Each wall is flat, endless, passes through zero and stands at right angles to its row. A trip goes straight from one point to another. List the walls that it crosses, first one first.

Walls:
(1): [ 0.09 -1.29]
(2): [0.45 1.28]
(3): [ 2.88 -2.02]
Trips:
[1.43 0.17] to [-2.52  0.48] -> 3, 2
[-0.86  1.24] to [ 0.64 -1.90] -> 2, 1, 3
[-1.80 -0.38] to [ 0.12 -1.94] -> 3
[-0.45 -0.33] to [-0.09  0.40] -> 1, 2
[2.85 1.36] to [1.44 1.33] -> none

Walls:
(1): [ 1.83 -0.26 -0.19 -2.23  2.04  0.47  2.02  0.08 -3.02 -3.98 -0.35  0.90]
(2): [-0.21  2.07  0.54  0.25  1.77  1.48 -0.78 -0.35  0.81  2.42  0.99  0.87]
(3): [-0.71 -1.74 -1.97 -1.58 -1.03 -0.84  2.10  1.59 -0.11 -1.79  0.70 -0.89]
(4): [ 0.12 -0.40 -1.54  1.09 -2.70  1.43 -0.49 -0.43 -1.42  0.36  0.83 -0.24]
Trips:
[ 1.00 -1.33 -0.61  0.73  0.92  0.31 -1.66 -1.82  2.46  1.46 -0.09 -0.72] to [ 0.80 -1.59  1.02 -2.14 -0.77 -0.46  0.20  2.14  1.56 -0.24  1.27 -0.43] -> 3, 2, 1
[-1.78 -0.62  1.10 -1.41 -1.98  0.15  0.66 -1.12 -1.26  2.01  1.01 -2.59] to [ 2.12  1.30 -1.82 -2.22 -0.53 -0.79 -1.09  0.00  1.53  2.88  0.40 -0.36] -> 2, 3
[ 1.63  1.57  0.40  0.77  2.94  4.32 -0.04 -2.38 -0.24 -0.29 -0.07 -1.43] to [ 1.69  1.08 -0.79 -0.68  0.47 -1.02  1.09  0.06  1.17  1.20  3.66 -0.43] -> 1, 3
[-0.68  0.58 -1.66 -3.15 -0.84  1.34 -1.20  0.63  1.15  0.70  0.30  0.27] to [-0.36  1.88 -1.11 -0.06  1.79  1.78 -1.36 -2.33 -0.93  1.02  0.14 -0.77] -> 3
[ 2.09 -0.32 -1.18  0.48  0.85 -1.44 -0.50 -1.63  0.16 -0.44 -2.54  0.65] to [-0.90 -0.28 -1.10 -1.76  1.33 -1.14  0.02 -2.49 -1.28 -1.23 -0.35 -0.41] -> 3
[ 0.17 -1.34  1.10  0.93  0.74 -1.36  0.08  3.53  3.90 -0.40 -0.20 -0.11] to [ 2.18 -0.67  0.50  1.70 -0.47  2.54 -1.15 -0.84  0.94 -2.23 -1.55  0.53] -> 3, 1, 4
[-2.10 -3.91  0.63  0.31 -1.15  2.35  1.80  2.48  1.14  1.82  0.32 -2.44] to [ 1.15  0.64  1.88 -2.81  0.48  2.75  0.37 -0.45 -0.40  0.41  0.66  0.01] -> 2, 1, 4, 3
[ 0.72 -2.84  1.62  1.64 -2.11  1.16  0.78  1.23 -0.63  0.08 -1.32  1.10] to [-2.35 -0.42  1.50 -0.29  1.23  0.87 -0.58  2.83 -0.67  1.14 -0.26 -0.20] -> 4, 2, 3
[ 0.28  0.69 -2.88  2.46  2.20 -2.52  1.50  0.72  0.97  0.82  1.12  1.26] to [-0.73 -0.07 -0.34 -0.25  0.83 -0.54  0.81  0.04  1.39 -0.71 -1.86 -1.08] -> 2, 1

Walls:
(1): [ 1.96  1.54 -1.25  2.35 -1.71 -1.26  0.66 -0.69 -1.22  2.67  0.82 -1.38
  0.75  1.02  1.42  1.53 -1.98  3.42  0.03 -1.09  0.87 -1.24  1.75  0.19
 -0.60 -2.01 -3.25 -0.39  3.09  0.30 -4.94 -1.04  1.77 -2.26  1.61 -2.65
  1.00  0.40 -1.76  1.25 -0.66  0.86 -0.70 -0.81 -2.51 -0.96 -2.64 -0.75]
(2): [ 0.55 -0.20 -0.27 -0.86  0.07 -0.67 -1.23  2.73 -1.70  1.51 -1.55 -0.24
  0.46  1.64 -0.07 -0.91  0.98 -0.96  0.27 -1.40  0.59  1.67  3.37  1.09
 -2.64  1.90 -0.01  2.28 -0.32  1.01 -2.26 -0.86  0.14 -1.69  3.78 -0.07
 -0.18  0.79  0.58 -0.83  0.13 -0.66  1.66 -0.05  1.14  1.74  2.48  0.00]
(3): [ 1.35  0.04 -1.60  3.79  0.48 -1.85 -0.08  0.64 -0.94 -0.61  2.48  0.93
  2.80  0.47  3.11  0.66 -1.65 -2.34  1.24  0.07 -0.61 -1.01  0.46  2.58
  1.90  0.86  1.22  3.24  0.52 -2.79  0.07  1.78  0.47  1.00 -1.71  0.31
 -1.59 -0.53 -1.07  0.71 -1.29  2.11  1.15 -0.53 -0.99 -0.30  0.71 -2.22]
(4): [-0.02  1.88  0.32  1.03 -0.79  1.45  3.01  1.86 -0.53 -1.40 -3.56  0.35
  0.58  0.00  1.04 -0.34  2.35 -1.25  4.07 -0.95 -0.43  0.32  1.07  0.72
 -3.41 -1.68  2.81  2.01  1.06  0.80  1.47  0.16  3.01 -0.03  0.95 -1.34
  1.36  1.11  1.79 -0.04  0.37 -0.35  2.04 -0.75 -0.41 -1.03  0.52 -1.86]
(5): [-0.23  1.26 -0.87  1.35 -1.26 -1.84 -0.32  1.79  0.42  0.11 -1.62  3.18
 -2.28 -2.09 -0.14 -0.63  1.37  3.24  1.55  2.79  0.85 -0.76  1.62 -1.05
  0.14  0.94  0.27  0.96  0.07  1.39 -1.41  2.58  0.29  1.12  2.17 -1.28
  0.53  0.74 -0.31 -1.56 -0.45 -0.13 -0.92 -1.20  0.30 -0.11  0.47  1.35]
(6): [ 1.21  2.42  1.24  1.05 -0.61 -0.10  1.48  0.56  0.89  2.81 -0.23  0.42
 -3.98 -0.61 -0.46  1.14  1.54 -0.28  1.34 -0.55  0.18  0.27 -0.45  2.15
  0.72 -1.07  1.31  0.61 -2.50  0.39  1.21 -0.15  0.37 -0.62 -1.69  1.50
  1.53 -0.18  0.77 -1.63 -1.74  1.68  1.18 -1.04  0.95  0.15  1.31  2.21]
(7): [-1.27 -0.25 -0.86 -2.49 -0.40 -0.46 -1.85 -1.48  2.34 -0.25 -0.88 -0.04
 -0.68 -0.80  1.28 -0.10  3.16  0.05  0.69  2.09  0.10  0.19 -3.30  0.57
 -0.03 -0.11  1.11 -0.19  0.75 -1.58 -1.83  0.08  0.76 -0.17  0.34  0.18
  1.77  2.60  0.18  0.58 -1.48  1.06  3.29  0.82 -1.89  1.07  0.70  0.75]
Trips:
[ 0.91  0.72  1.03 -1.38 -3.30 -0.24 -0.91  0.84  0.99  0.74 -0.99 -0.56
  1.02  0.78 -0.15  0.37 -1.31  0.69 -0.72 -2.13 -0.06  0.22  1.83 -1.88
 -1.81  0.96  0.77  0.16  0.76  0.29 -0.29 -0.90 -0.49  1.56  0.11  2.13
  0.43 -1.73 -1.60 -0.65 -2.27 -1.83  2.44 -1.96 -0.61  0.04 -0.25 -0.73] to [-0.12  0.70  0.48 -1.66  3.05  1.40  0.44  0.24  0.03 -1.64 -0.79 -0.15
  0.22 -0.64 -1.62 -0.35  0.67  0.20 -1.74  1.06 -0.36 -0.76 -0.71  0.74
  1.33 -1.57 -0.06  2.15  0.23  1.39  1.22  0.07 -3.90  0.01  1.23 -0.04
 -2.27 -0.03 -0.51  0.60  0.56 -1.88  1.45  1.21 -1.97  1.29 -1.83  1.01] -> 1, 4, 7, 2
[-0.64 -1.29  1.25  2.58  1.51  1.31  1.09  1.12 -0.68  1.65  0.75  2.44
  1.22 -0.41  0.44  2.24  0.53  1.03  2.49 -2.83  1.09  1.28 -0.54 -0.68
 -0.07 -2.04  2.31  2.21 -1.35 -0.90  1.33  3.36 -2.23  0.91  0.48  0.88
 -0.11  0.49 -1.24 -0.14  0.16  0.73  0.11 -1.08  2.22 -1.04 -1.61  0.76] to [ 3.38 -0.09 -0.45 -0.41  0.64 -2.10 -1.42  0.40 -0.02  0.69  1.17 -0.13
 -0.97  2.66  0.97 -2.32 -0.13  0.25 -0.22 -0.47  0.84  1.30  1.09  0.17
  0.19 -1.30  1.64 -0.21 -2.22 -0.62  1.33 -1.03  0.37  0.46  0.59 -0.46
  0.30 -0.14  0.01  2.73  2.58 -2.80  1.11 -0.54  1.61  1.48  0.93 -1.78] -> 2, 5, 6
[ 0.76 -1.26  1.23  3.05 -2.33 -0.75  1.43  3.03 -0.72 -0.29 -0.84 -3.54
  0.62  0.13  2.71 -0.52  2.14  0.03 -0.08 -0.48 -1.60  0.07  0.19 -0.36
 -0.96 -1.46  1.68 -0.55  0.03  0.53 -1.22  1.92  3.48 -0.14 -0.37  1.16
 -0.05  0.37 -0.65 -1.12 -0.87  0.99 -0.14 -1.05 -1.29 -2.03 -0.92  0.44] to [-1.03  0.04  0.36  0.04  1.00  1.56 -2.87 -0.04  0.32 -1.09 -0.67 -0.14
  0.82 -2.19 -0.60  0.41 -1.72  1.57 -0.70 -1.11 -0.92 -2.08 -2.23 -0.21
  1.39  1.02 -0.66 -0.87  0.06 -2.01  1.82 -0.11 -1.00  0.88 -2.46  1.07
 -1.05  1.47  0.13  2.72  1.03  0.50  0.08 -2.33 -1.79 -1.27 -1.33  0.90] -> 2, 7, 5, 6, 4, 1
[-2.13 -1.56 -3.06 -3.32 -1.25 -1.43  0.93  0.50  1.24 -2.15 -2.00 -0.45
 -2.60  0.11  1.65 -1.78  1.09  1.88  1.27 -1.97 -1.70 -1.21  1.38 -1.99
  1.42 -2.38 -1.30 -1.45  1.44 -0.69 -0.66 -1.47 -1.98  1.16 -0.67 -0.68
 -1.83 -0.04 -1.48 -0.97  0.93  0.64 -0.74  0.89 -1.05  1.68 -1.04 -1.03] to [ 1.22  0.88  0.44  1.18  2.07 -3.06 -0.32 -1.31 -2.38 -0.32  2.31 -0.19
  2.28  0.63  0.13  2.43 -0.89 -0.69  0.17  0.80 -1.56 -0.73 -2.57  0.51
  2.69  0.60 -1.88 -1.11  0.45 -2.63 -0.38  1.30 -0.37 -1.08  1.49 -0.07
 -1.18  0.37  1.76  2.27  1.23 -1.20 -0.02  0.08  0.90  1.32 -2.23 -1.39] -> 5, 3, 7
